Each row is a point. The last column is the point's height on a tilted bowl or saddle (a function of degree 2), plus a little noise. Count its main directions that bend up, bend down and stay straight.

Points:
[[-16, 8, -2, 14],
[-6, 26, -13, -6],
[25, -22, -32, 2],
[-19, -16, 23, 22],
[25, -7, 23, 23],
[-24, 46, -9, 12],
[10, 17, -36, -32],
[-40, 9, 40, 28],
[-34, 16, -25, 22],
[2, -22, -58, -3],
[-11, -31, 56, 30],
[38, 3, -25, -33],
[2, 23, -31, -24],
[30, -41, 61, 79],
[30, -19, -18, 8],
[-25, 31, -40, 5],
[14, -18, -18, 12],
[-38, 14, 1, 29]]
Directions: 1 up, 1 down, 1 straight

Points (21 x 5):
[[6, -52, -19, 65, -39],
[-15, 5, 17, 39, -10],
[17, -3, -37, 26, 4],
[-8, -42, 7, -77, -74],
[11, -24, -46, 38, -3],
[21, 3, 13, 13, 5],
[12, 12, -12, -36, 5],
[10, -33, 37, 9, -24],
[-37, 27, -16, 36, -31],
[6, -35, 0, 18, -9],
[-19, -54, 19, -6, -55],
[0, -13, 6, -16, -3],
[-51, 9, 5, 5, -17],
[6, -31, 20, 29, -19],
[-9, -23, -32, 18, -14],
[46, -31, -19, 16, 38],
[-4, -58, 3, 4, -36],
[34, 21, -16, -29, 18],
[16, 33, 58, -42, -6],
[-5, 2, -8, 12, -4],
[29, 0, 6, 20, 7]]
Directions: 1 up, 3 down, 0 straight

Points (46 x 7):
[[49, 54, -29, 0, -26, -23, -60],
[-7, -28, -17, 11, 27, 12, -1],
[13, -31, -16, 30, 14, 28, -9],
[1, -4, 38, -74, -11, -44, -48],
[46, 19, -15, 55, -2, 10, -33],
[22, -3, 0, 18, 3, -36, -10],
[21, 20, -18, -61, 29, -11, -48],
[4, 4, -27, 14, 16, -37, 0],
[-52, 14, -42, 28, 23, -3, -9],
[4, -33, 31, -81, -29, -38, -65],
[-21, -8, 25, 12, 37, 13, -7],
[-11, -40, 14, -33, -5, 13, -18],
[8, 11, -24, -12, 0, -5, -7],
[-27, -31, -23, 6, 17, -30, 0],
[13, 20, 22, 33, -2, -43, -19],
[-56, 7, -11, 2, 66, -25, -25],
[30, 32, 2, -24, -10, 51, -50],
[-27, -9, -40, 24, -4, 25, -4],
[23, -53, 34, 23, 28, -5, -32],
[-25, 4, 7, -39, 18, 17, -15],
[11, 0, -33, 15, -20, -16, -5],
[5, 31, 19, -26, -39, -23, -29],
[-23, 20, -24, 14, 9, -30, -2],
[-3, 17, -25, 6, 4, -8, 0],
[49, -30, -18, -37, 30, -12, -41],
[4, 42, 4, 18, -51, -43, -44],
[-45, -3, 3, 38, -13, -56, -14],
[44, 42, 13, 5, 13, -5, -40],
[-38, 44, 28, 9, 10, 28, -17],
[-14, -22, 25, -23, 50, -16, -20],
[-37, 19, -4, -25, 33, -4, -13],
[-27, -25, 41, -6, -46, -13, -13],
[-17, -36, -6, 1, -49, 18, -22],
[8, 10, -38, 12, 14, -14, 0],
[-23, -40, -58, 5, -25, -56, -24],
[-12, 5, -7, 28, 13, 7, 2],
[-50, -7, 3, 4, 18, 50, -21],
[13, 14, 8, -21, -33, -11, -22],
[34, -12, 3, -11, 66, -29, -40],
[3, -23, 60, -6, -46, 5, -24],
[-19, -32, 30, 10, 14, 1, -4],
[-11, -47, 6, -13, -15, 2, -12],
[-15, -10, -31, -39, 23, 11, -18],
[69, -46, 9, 47, -13, -16, -57],
[16, -10, -27, -25, -3, 32, -20],
[-14, 11, 16, 10, 10, -33, -1]]
Directions: 0 up, 5 down, 1 straight

Points:
[[23, 57, 12, -6, 68, -17, -31, -32, 83],
[-26, -45, -66, -1, 24, -28, -3, 23, 6],
[-30, 7, -24, -47, 13, -11, -11, 53, -1],
[8, -17, 29, -5, -27, 11, 35, 25, 6],
[46, 2, -62, 24, -24, 41, -32, -38, 48],
[31, 30, -53, 6, 11, -51, 5, -54, 53],
[0, 13, -13, 30, 56, 10, -10, -5, 30],
[7, 53, 9, -45, 14, 10, -73, 17, 53],
[-45, -21, 38, -2, 16, -20, -87, -36, 67],
[14, 9, -36, -9, -48, -2, -30, -6, 14],
[21, -28, 18, -19, -31, -13, -9, 6, 18],
[4, -42, 9, -34, 35, -18, 27, -28, -3],
[1, -19, 0, 21, -19, -18, 16, -16, -5],
[-25, -22, -17, -52, 11, 37, 75, 15, -1],
[-9, -54, 14, -7, -11, 22, 12, 41, 21],
[-27, -2, 54, -18, 11, -28, -13, 11, 30],
[26, 0, 41, 26, -5, 29, -4, -2, 40],
[-1, 49, -44, -14, -30, -4, -16, 9, 3],
[32, -3, 5, -40, -10, -25, 8, -7, 11],
[-31, -33, 63, -58, 42, 3, 44, 32, 54],
[27, -31, 7, 24, -14, -9, -10, -36, 20],
[-10, 37, 20, -13, -9, 10, -16, -10, 11],
[14, 46, 0, -1, -28, -7, -6, 27, 7],
[-24, 50, 21, -17, -22, 19, -19, -22, 16],
[46, -28, 33, 27, -18, 4, 36, -20, 30],
[38, 42, 27, -38, -37, 21, -2, -37, 66],
[69, -27, -7, -32, 28, -26, 1, -3, 39],
[-14, 1, 13, -5, 28, 25, -18, -23, 6],
[-34, 29, -37, 3, 6, 4, 17, -46, 2],
[-12, -19, 3, 11, -13, 25, -38, -10, 7],
[-20, -59, -10, -46, 11, 40, -45, -8, 21],
[-13, 3, 7, 13, -11, 33, 14, 0, 1],
[48, 40, 16, 26, 13, 11, -6, -9, 56],
[-14, 12, 42, -40, 20, 21, 13, 23, 32],
[16, -21, 29, -1, -10, 4, 26, 44, 20],
[-9, 51, 26, -23, 0, -2, 26, -28, 14],
[15, -10, -14, 4, -15, 13, -45, 25, 16],
[19, -5, -27, 19, 1, -26, -28, 21, 14],
[-40, 7, -4, 6, 1, -4, -31, 33, 2],
[21, 46, 55, 37, -4, 14, 5, 13, 47],
[23, 0, 16, -26, 11, -9, 33, 34, 10],
[-19, -2, -36, -24, 35, -12, 7, 0, -6],
[-12, 4, 8, 3, 8, -8, -54, 43, 23],
[-15, -19, 46, 28, 0, -20, -30, -10, 29],
[-1, 1, -10, -3, -51, -18, -33, -13, 16],
[19, 4, 0, -4, -25, 28, 12, -20, 11],
[-41, -36, -28, -17, 33, 12, 25, -13, -11],
[-2, -35, -64, 21, -26, -6, -31, 46, 16],
[23, 4, 20, 13, -24, 41, 23, 24, 34],
[-13, -28, 7, -26, 18, -27, -27, 14, 20],
[-18, 2, 12, 7, 20, -32, 10, 14, 3],
[8, -1, -19, 5, 8, 50, 27, -31, 8],
[1, 17, -59, -13, -19, 16, -18, -22, 3],
[-32, 29, -23, 24, 26, 9, -3, -4, 5],
[-19, 2, 15, -51, -7, 0, -19, 4, 14],
[14, -11, 19, 10, -26, 53, -7, -2, 32],
[-24, -16, -25, 61, 0, 28, -53, -15, 12],
[15, -23, -8, 11, 1, 49, -41, -9, 19],
[-22, -28, 6, 2, -1, -21, 15, -4, -8],
[-13, -37, 19, 81, -14, -30, -34, -18, 51],
[15, 54, 15, 29, -15, -22, -37, -20, 32],
[-5, -44, -22, -40, 0, 19, 0, -41, -11],
[-51, 35, 13, -20, 7, -37, 15, 14, 3],
[-13, 49, -7, -3, -15, 26, 52, -54, 24],
[-54, 5, -2, 59, -36, 54, 1, 50, 42],
[28, -13, 3, 3, 2, 1, -2, 2, 9],
[3, 4, -31, 1, 45, -44, -39, 12, 31],
[13, -43, -29, -41, -9, 32, 10, -19, -7],
[-9, -17, -6, -13, 34, -11, -25, -41, 7],
[-14, -23, 16, -13, -2, -27, -43, -19, 24],
[-19, -46, 12, -5, -30, 58, 53, -28, 4],
[-36, 14, -4, -77, 16, -18, 12, -42, 19],
[31, 7, -15, -12, 0, 49, -7, -16, 25],
[14, -69, -16, -3, -10, -13, 30, 57, 16],
[-53, -23, 4, -2, -30, 29, -25, 43, 27],
[-11, 13, -33, 8, -10, -32, -27, -5, 1],
[-24, -21, 27, 20, 10, -30, 64, -3, -3]]
Directions: 5 up, 0 down, 3 straight

Points (77 x 9):
[[47, -4, -11, 16, 55, -68, -33, -66, 16],
[43, -13, -13, -13, 35, -18, -16, 1, 31],
[-5, -2, 1, -29, 22, 28, 29, -28, 28],
[7, 3, -20, -66, 33, 51, 22, 9, 48],
[18, -34, -15, -19, -7, -39, -4, -32, 28],
[44, 44, 17, 23, 25, 16, 20, -2, 14],
[12, -24, -16, -29, 19, -22, -40, -30, 35],
[54, 36, -10, -58, 0, 29, -20, 15, -9],
[3, -4, -27, 13, -23, 35, -28, 11, 7],
[-60, -3, -48, -2, -15, -23, 70, -15, 3],
[18, 56, -18, -38, 48, -33, -1, 21, 16],
[-29, -56, -32, 35, -10, -12, 23, 20, 36],
[-12, 35, 30, -16, -38, -13, 37, 26, 7],
[34, 0, 2, 2, -5, -2, 28, 25, -9],
[21, 63, 8, -27, 21, 74, -1, 32, -50],
[22, -4, 24, 19, -32, -44, -3, 24, 29],
[-1, 20, 25, -34, -37, -8, -6, -2, 0],
[41, 51, 16, -2, -24, 2, -21, 23, -21],
[-6, -13, -14, -16, 39, 16, -21, 8, 44],
[1, 20, 50, 14, -31, -51, 49, -4, 59],
[6, 8, 30, 70, 13, 34, -34, -20, 34],
[-16, 15, 13, -29, 15, -18, -16, -26, 30],
[33, -3, 0, 29, 30, -8, 32, -8, 17],
[-2, 12, 50, 20, 2, 24, -25, 3, 13],
[-39, 15, 5, 65, -29, -13, 21, 4, 13],
[16, -49, 32, 0, -15, 26, -34, 16, -17],
[9, 5, -52, 4, 44, -34, 24, -27, 13],
[10, 24, -1, -25, 18, -21, -12, 1, 23],
[8, -14, -46, 0, -17, 5, -16, -59, 43],
[49, -54, -20, -4, 9, -10, -31, 11, 35],
[13, -28, -23, 20, 35, -29, 4, 62, 12],
[-29, -21, 15, 56, 9, 17, -3, -15, 8],
[28, 2, 21, 40, 58, 30, -13, -5, 30],
[31, -18, 13, -42, 65, -40, 37, -8, -12],
[-14, 42, 41, -8, 30, -23, -31, -22, 26],
[-10, 2, -22, 4, 2, 22, -6, -9, 19],
[33, 19, 21, -14, -17, 15, -72, 3, -9],
[18, -4, 31, -22, 16, 9, 17, -9, 7],
[31, -48, 11, -23, 13, -10, -41, 21, -14],
[-1, 11, 58, -17, -30, -7, 3, 33, -2],
[-51, -6, 17, 27, -18, 36, 46, -45, -48],
[-20, 20, -20, 5, -52, 27, -30, -11, -40],
[-54, -15, -36, 31, 13, 12, -24, 3, 28],
[17, -51, 20, 23, -42, 38, -10, 29, -15],
[23, -16, -34, 32, -2, 6, 28, 48, 3],
[19, -10, -21, -3, 1, -29, 22, -30, 31],
[-18, 30, -6, 54, 41, 51, 25, 37, -19],
[-35, 63, -14, 31, -5, 31, 10, 27, -37],
[-15, -15, -55, -21, 30, -9, -16, 34, 64],
[24, 18, 36, -1, -4, 3, -8, 18, 2],
[-28, 2, -1, 11, -7, -30, -26, 12, 24],
[-48, -31, -57, -3, -8, 0, 3, 15, 54],
[-29, -18, 22, -20, 6, -13, 10, 26, 32],
[-6, 5, 17, 6, 14, -36, -4, -1, 20],
[35, -25, -1, -7, 23, 7, -12, 17, 15],
[2, -40, -3, 1, -6, 21, -55, 27, 18],
[-22, 21, 37, 12, 18, -32, 13, -33, 20],
[-19, -8, -21, 1, 9, -7, 37, -19, 13],
[-9, -6, 1, -13, 43, -10, 56, 17, 4],
[31, 28, -7, 23, 1, 8, -17, 48, -8],
[39, -3, 22, 28, 13, 44, -45, -33, 60],
[1, -54, -22, -1, -39, -31, 4, -33, 20],
[4, 12, 22, -25, 21, 13, -3, -10, 22],
[-16, -15, 25, -58, 34, -16, 7, -45, 39],
[-7, -12, -9, -68, -6, 72, -33, 20, -6],
[42, -12, -24, 20, -45, 31, 17, -5, 10],
[21, -35, -12, 17, -28, -31, 14, -68, 45],
[-10, 15, 22, -22, 9, -17, 8, -24, 29],
[-2, 10, -39, 32, 7, 45, -43, 10, 26],
[18, -55, -8, 17, 7, 3, 11, 22, 16],
[10, 29, 27, 4, 38, 8, -5, -34, 30],
[21, 7, 9, -50, 13, 23, -47, 4, 13],
[-21, 7, 14, 4, -9, 46, 4, 19, -10],
[-7, -3, -44, 17, -36, -13, -12, -29, -1],
[-1, -46, -14, 1, 12, 37, -26, 25, 31],
[24, 15, 18, 30, 29, 17, 9, -23, 26],
[27, 16, -23, 34, -50, -18, -43, -24, 18]]
Directions: 3 up, 4 down, 1 straight

Points:
[[2, -13, -6, -6, -7, 7, 3, -7, 24],
[10, 5, -17, 22, 43, -44, -10, -40, -31],
[35, 0, -4, -12, -34, 5, -8, 11, 37],
[22, -73, 36, -16, -46, 24, 20, -15, 27],
[22, -60, -24, -47, -11, -22, -12, -4, 46],
[-17, -30, 2, -17, 6, -32, -7, -17, 15],
[-13, -25, 64, -16, -42, -23, -21, -27, 27],
[4, 17, 27, 7, 61, 7, -7, 47, 6],
[8, -16, 26, 47, 51, -30, -5, 6, -13],
[8, 23, 32, -33, 16, -7, -76, 32, -20],
[31, 32, -11, 27, -30, -9, -18, -35, 46],
[53, 1, -1, 16, 16, 62, 19, -29, 38],
[-7, -5, 23, 12, 42, 7, 9, -5, 17],
[6, 23, 29, 24, 8, 25, -3, -50, 9],
[-29, 49, 53, 11, 11, -8, -38, 13, -1],
[21, -29, -8, -8, -23, -27, -3, 27, 22],
[35, 4, -32, 6, -25, -17, -11, 7, 53],
[-18, -13, 42, -4, -17, 34, 25, -28, 14],
[27, -17, 20, 28, -44, 63, 22, -4, -52],
[28, 16, 39, 33, 14, 13, -11, 9, -8],
[-22, 18, 14, 8, 47, -4, -44, 7, 0],
[-17, 19, -20, 12, 12, 56, -21, -8, -18],
[-33, 42, 26, 24, -9, -12, 11, -15, 20],
[24, -40, 45, 5, 33, 3, -6, 26, -12],
[7, 42, -28, 7, -41, -19, -5, 21, 53],
[43, 9, 17, -28, -1, -15, -19, -15, 20],
[16, -27, -5, 15, 16, -17, -56, 34, 9],
[-26, 3, 28, -9, -12, 21, -37, -14, 3],
[39, -5, 16, 25, 39, 9, 51, 1, -9],
[11, -32, -15, -2, 72, 14, -22, -26, 50],
[-20, 38, -42, -6, 22, 13, -10, 8, -17],
[39, 3, 25, -25, -12, 57, 7, -17, -2],
[-33, 18, 26, -51, -32, 10, -62, -19, 3],
[-66, -11, 54, 1, 26, 24, -4, -35, 73],
[20, -7, 1, -11, 16, -5, 22, -38, 14],
[18, -1, -6, -30, 25, 23, -35, 19, 3],
[-35, 76, -28, -16, 16, -12, -13, -10, -19],
[-30, 31, -7, -13, 25, -3, 47, -18, 27],
[-39, 41, -30, 15, -47, 5, -5, -4, 11],
[-5, 19, 15, -3, 51, -31, 21, 27, 9],
[-13, 23, -45, 12, 3, -13, 15, 18, 10],
[-47, 39, 12, 35, -25, 10, 27, 4, -13],
[6, 8, -48, -42, 7, -11, 7, 21, 0],
[-51, 35, 22, 40, 10, 22, -11, 9, -36],
[42, 22, 29, 16, -58, 76, 22, -23, -61],
[-18, 38, 12, 8, -26, 9, -12, -4, -1],
[1, -30, 26, -37, 11, 32, 4, -21, 41],
[24, -23, -26, 8, -21, -24, 2, -2, 26],
[26, 18, -39, -42, -39, 20, -37, -38, 77],
[2, -34, 6, 1, 19, -64, 40, 27, -37],
[29, 30, 25, -8, 11, -26, -1, -6, 15],
[17, -8, 21, 4, -11, 20, -33, -28, 20],
[7, -45, -18, 39, -15, 15, -13, -59, 13],
[-18, 21, 7, 60, 37, -3, 30, -4, 2],
[-7, 14, -15, 2, 34, 10, -32, 1, 2],
[65, -2, -22, 7, 50, -29, 15, 23, 24],
[30, 2, -32, 34, -35, -12, 17, -12, 28],
[5, 6, 53, 19, -4, 2, 1, -9, -17],
[36, 27, 14, -23, -14, -38, 16, 0, 20],
[0, 18, 4, -40, 12, -18, 15, -9, -2],
[41, -28, -22, 34, 16, 1, 24, 2, 5],
[0, -73, 49, 1, 28, 17, -29, 19, 10],
[21, 41, 11, 31, -41, 44, -28, -36, -7],
[-54, -16, 33, 68, 24, 50, 17, -29, -12],
[-10, -7, -19, 3, 17, 8, -19, -14, 17],
[12, -38, 21, 11, -22, -50, -17, -5, -13],
[-61, 22, -35, -11, -71, 61, 9, 24, -58],
[-42, -17, 14, -27, 19, 44, 43, 26, 9],
[7, 64, 1, -4, 39, -30, -16, -17, 16],
[-41, -9, 5, -54, 33, -22, -13, 7, -4],
[-12, -12, -13, 14, -33, 5, 16, 34, -3],
[-8, 9, 4, -9, -3, -37, -49, 15, 10],
[0, -18, -55, 20, 6, 12, 0, -29, 31]]
Directions: 3 up, 3 down, 2 straight

Points (65 x 9):
[[11, 18, -41, 53, 35, 23, -6, 43, 20],
[-52, -31, 16, -4, -21, -26, 19, -36, 27],
[-7, -33, 29, -41, 40, -15, 18, 2, 5],
[-28, 1, -32, 62, -28, 0, 12, -23, -46],
[6, 22, -2, 27, -23, 13, 31, -3, 6],
[11, -15, -35, -5, 48, -1, -39, -38, 0],
[22, 6, -18, 59, -38, 26, -12, -46, -62],
[36, 17, 6, 8, 20, 17, -40, -1, -2],
[6, 20, -17, 53, 31, -30, -19, 44, 20],
[36, -33, -23, -69, 9, -66, 13, 13, -46],
[59, 1, 9, 49, 43, -3, -51, 54, 72],
[-19, 38, -31, 9, -7, 1, 8, 19, -27],
[10, -20, 21, 28, -2, 27, -34, -39, -41],
[25, 17, -26, -8, -13, -3, 27, -5, -5],
[44, 2, -13, 11, -28, -9, -15, 6, -24],
[49, 30, -38, 33, -9, 8, -47, -4, -18],
[15, -11, 24, -6, -19, 18, 14, 33, 11],
[11, 1, 8, -4, 24, -27, -6, 44, 6],
[13, -66, -13, 42, -25, -13, 12, 24, 39],
[-16, -41, 9, 9, 31, -2, -8, -32, 2],
[-9, 10, 4, 2, -20, -26, 15, 47, 7],
[-51, -37, -35, -67, -3, 0, 15, -31, 17],
[-35, 25, -33, -58, -31, 29, -75, 18, -29],
[0, 17, -1, -22, -24, 18, -2, 10, -11],
[-6, -33, -15, -52, 7, -57, -24, 20, -27],
[0, -17, -23, 28, -26, 32, 16, 29, 6],
[42, -16, -1, -15, 28, 37, 44, -23, 35],
[13, 24, 8, -6, -9, 36, -16, -33, -9],
[1, 49, -32, 10, 17, -22, -38, -16, -24],
[75, 38, -18, 16, -1, 16, 32, 26, 49],
[-23, 3, -26, -11, -5, 16, 7, 56, -2],
[27, 9, 25, -28, 60, -11, -82, 41, 12],
[-16, -13, -28, 17, 18, 23, -13, -86, -19],
[23, 3, 0, 51, -3, 5, 22, -2, 7],
[-9, 22, 33, -7, 26, 5, -19, 2, -19],
[28, 14, -7, -18, -33, -18, 26, 2, -12],
[18, 47, -24, 16, 51, -7, 29, -36, 38],
[37, -37, -27, -10, 12, -31, 31, -5, 16],
[-1, 0, -25, 39, 5, -15, -12, -14, -24],
[-7, 30, -16, -31, -48, -11, -7, -12, -31],
[6, -25, -47, -8, -4, -3, -26, 5, -28],
[17, -16, 19, 7, 5, -6, 5, 1, 1],
[10, 6, -77, 13, -35, 1, -16, 42, -50],
[12, -15, -14, 3, -4, 51, 2, 21, 8],
[-67, 9, -14, 12, -6, -19, -19, 11, -46],
[-18, -84, 17, -20, -33, -42, 14, -12, 60],
[19, 10, 18, 6, 19, 35, -25, 6, -8],
[-51, -30, 4, 25, 29, 4, -4, 27, -2],
[24, 23, -20, 59, -4, -20, 38, 34, 37],
[2, -4, 17, 4, 15, 27, -40, 22, -12],
[15, 27, 11, -14, 1, -25, 5, 3, -10],
[13, 32, -5, -56, -39, 6, 48, -37, 19],
[-20, 85, -8, 25, 37, 9, 57, 11, 15],
[-6, 35, -5, 9, -11, -3, 10, 3, -10],
[-32, -19, 46, 4, -67, 13, -5, 25, 31],
[-7, -11, 33, -4, -18, -6, 26, 15, 15],
[-35, -50, 6, 1, -7, 20, 29, 0, 36],
[34, 22, -30, 26, -19, -48, -10, 1, -18],
[19, 29, -4, -11, -2, -11, -29, 1, -19],
[-30, 13, -33, -35, 3, 17, -6, 46, -23],
[8, 38, -4, 30, -52, -2, -32, -49, -34],
[-20, 18, -18, 23, -5, -10, 3, -25, -26],
[12, 9, -25, -18, -7, -24, 8, -60, -18],
[7, -6, -10, 37, -38, 37, 2, -9, -27],
[14, 4, 31, -11, -25, -23, 20, -10, 0]]
Directions: 5 up, 3 down, 0 straight
